Each row of a before or after table is a point. The points were changed in one or more steps. Then noise was added and the rows were shuffled. The steps act on how far a point lies along the listed directions, d1 being the first. What was done? A step turns or swaps two directions, mirrors them in a line or flattens them onto one, adds a multiple of one to another, or multiplies one. Angles are multiples of 10 degrees, from the lower direction toward the higher: turns from -170 to 170, lines from 10 to 170 but not 90. Use the fewest steps. Two steps may share a direction if one is a turn and the other turns, adds or multiplies; they go together, in the order done. Otherwise the lowest direction goes first.

Directions:
(1): [-55,  21, -16]
(2): [ 26,  50, -23]
(3): [-5, 28, 54]
Before:
array([[ -7,  36,  -1],
       [ 19,  -9,   9],
       [-23,  29, -40],
       [ 33, -35,  -3],
       [ 24,  67,  68],
       [ 59,  25,  20],
       [ -8, -22,   8],
       [ 50,   7, -20],
       [-44, -74,  32]])
After:
array([[ 42,   9, -27],
       [ 17,  14,  -3],
       [  7,  66,  -4],
       [  3,  37, -41],
       [ 59, -59,  33],
       [-33,  12,   8],
       [-48, -19, -19],
       [ 18, -14,   6],
       [-23,  75,  60]])
Steps: turn d1 and d2 by -70 degrees

Directions:
(1): [ 53,  18, -22, -33,  14, -12, -67, -17]
(2): [ 17,  36,  61,  60, -10,  -9, -22, -21]
Before:
array([[ -2,  -7,   0, -10,  -3,  22,  13,   2],
       [ -3,  11,  38,  35,  -8,  10,  13, -10],
       [ -5,  -3,   0,   8,   3,  -9, -10,  -5],
       [-22, -33, -19,   5,  -5,   6,  42,   2],
       [-16, -18, -29, -35,  -7,   6,  20,  14],
       [-38,  -2,  18,  26, -11,   1,  30,   5],
       [ -4,  -2,  21,  14, -12,   9,   8,  10],
       [-25, -10,   5,  12,  -6,  18,  37,   7],
       [  1,   9,  19,  27,   2,  -4,  -3,  -1],
       [  1, -20, -52, -45,  11,  11,   0,  10],
       [  0,   9,  14,  21,   0,  -4, -10, -10],
       [ -1,  -3,  -8,  -8,   5,   2,   6,   4]])
After:
array([[-13, -45, -95, -89,  17,  17,  16,  24],
       [ -2,   4,  32,  24, -13,   7,   3,   6],
       [-26, -12,   0,   8,  -4,  20,  38,   8],
       [  7,  20,  39,  45,  -1,  -7, -11,  -8],
       [-28, -44, -40, -16,  -4,  10,  49,   9],
       [ -5, -12, -10, -18,  -2,  25,  15,   4],
       [  6,  30,  65,  62, -13,   5,   3, -21],
       [-23, -39, -63, -69,  -1,  13,  33,  26],
       [ -4,  -1,   4,  12,   1,  -9, -11,  -6],
       [ -5,  -7, -15, -17,   6,   4,   9,   6],
       [  7,  20,  31,  39,  -3,  -7, -17, -18],
       [-35,   3,  27,  34, -13,   0,  28,   4]])
Steps: multiply d2 by 2

Directions:
(1): [-20,  10, -52,  85, -42,  23,  -7, -31,  -7, -10, -27, -31, -42,  -3]
(2): [ 23, -31,  65,  30, -10,  37,  25,  31, -36,  53, -23, -17, -18,  48]
(3): [-26, -36,  -9, -30, -24,  -9, -50, -62,   2,  16,   2, -16,  28,  78]
(4): [ 24,  70,  43,  31,   0,  21, -48, -36, -14,  -5,  -1,  67,  14,  10]
(5): [-26,  52, -29, -31, -43,  39, -34,  59, -28,  35,  39, -22,  12,   1]
(6): [ 15,  14,  12,   2, -22, -24,  13, -48,  32,  94,  14, -18,   8, -53]
Before:
array([[ 17,  14,  29,   2,  22, -39,   0, -29,  26,  16,  17,  32,  15,
        -11],
       [-12,   9,  14, -37,  23,  -6, -26,  -9,  -5,  11,  17,  30,  17,
         24],
       [-23,  -7, -29,  27, -27,  47,  -7,  32, -15, -11,  -7, -56, -17,
         15],
       [ -2,  39,   7, -35, -11,  -4, -45,  13,  -4,  35,  14,   2,  22,
         -1],
       [ 22,   7, -24,  29, -10,  -1,  22,  -7,  26,  -7,  14,  10,   0,
        -39],
       [  4,   2,  32,  17, -22,  19,  -7,  13, -25,  25, -20,  10, -16,
         22],
       [-24,  -7, -40,  47, -22,  29,   1,  -7, -19, -25, -19, -24, -23,
         34],
       [ -1, -51,  23,  36,  13,  19, -21, -26, -28, -71, -40,   8, -10,
         93],
       [ 14,  61,  23, -15,  33,  -7, -44, -51,   3,  -6,  27,  67,  21,
         -1],
       [ -8,   8,   4,   1,  -3,  21,  -2,   2, -10,   0,   1,  10,   7,
         36],
       [ 17,  75,  -8,  43,   2,  30,  15,  65,  -7, -38,  11,  34, -31,
        -62],
       [  6,  17, -24,  60, -14,   9,   8, -14,  -9, -45, -27,  17, -14,
        -17],
       [ -4, -10,  -9,   8,  12,  -9, -13, -38,  -8, -23, -12,  24,   7,
         13],
       [  3,  26,  21,  40,  -8,  40, -30, -20, -28, -15,  -3,  28,  -8,
         28]])
After:
array([[-27,  -5, -49,  41, -21,  24,  -4, -14, -14, -32, -15, -22, -21,
         30],
       [  4, -12,   0,  17,  19,  -7,   0, -33,  -8, -26, -18,  27,   1,
          4],
       [ -4,  44,  -5, -36,   1, -20, -42,   1,  10,  14,  14,  12,  23,
        -20],
       [ -3,  29,  10,  32, -12,  36, -40, -27, -25, -19,   1,  28,  -1,
         30],
       [-12,   7,  12,  -2, -34,  16, -31,  -1, -20,  24,  -9,   6,  -3,
         33],
       [ 25,  11,  44,  11,  23, -30,  10, -18,  19,  25,  11,  29,   9,
         -8],
       [ -8, -49,  12,  27,  10,  15, -32, -36, -25, -75, -35,   7,  -4,
         96],
       [ 30,   1,  -6,  38, -13,  12,  32,   8,  15,   9,   9,   6,  -7,
        -30],
       [ 19,  69,  13,  45, -14,  51,  13,  83, -29,  -6,   8,  20, -34,
        -31],
       [-10,  11,   8, -35,  33, -15, -19, -14,   4,  -3,  17,  37,  15,
          8],
       [ 28,  59,  38,   1,  44,  -8, -22, -40,   4, -11,  17,  72,   9,
        -17],
       [ 11,  12,  -8,  69, -19,  22,  13,   0, -22, -29, -32,  10, -19,
         -4],
       [-33,  -2, -47,  14, -29,  37, -20,  16,  -5, -22,   0, -54,  -9,
         14],
       [-15,  11,  -9,  -6,  -3,  14,  -9,  -7,  -4,  -8,   6,  11,  12,
         32]])
Steps: turn d2 and d3 by 40 degrees; turn d2 and d5 by 30 degrees
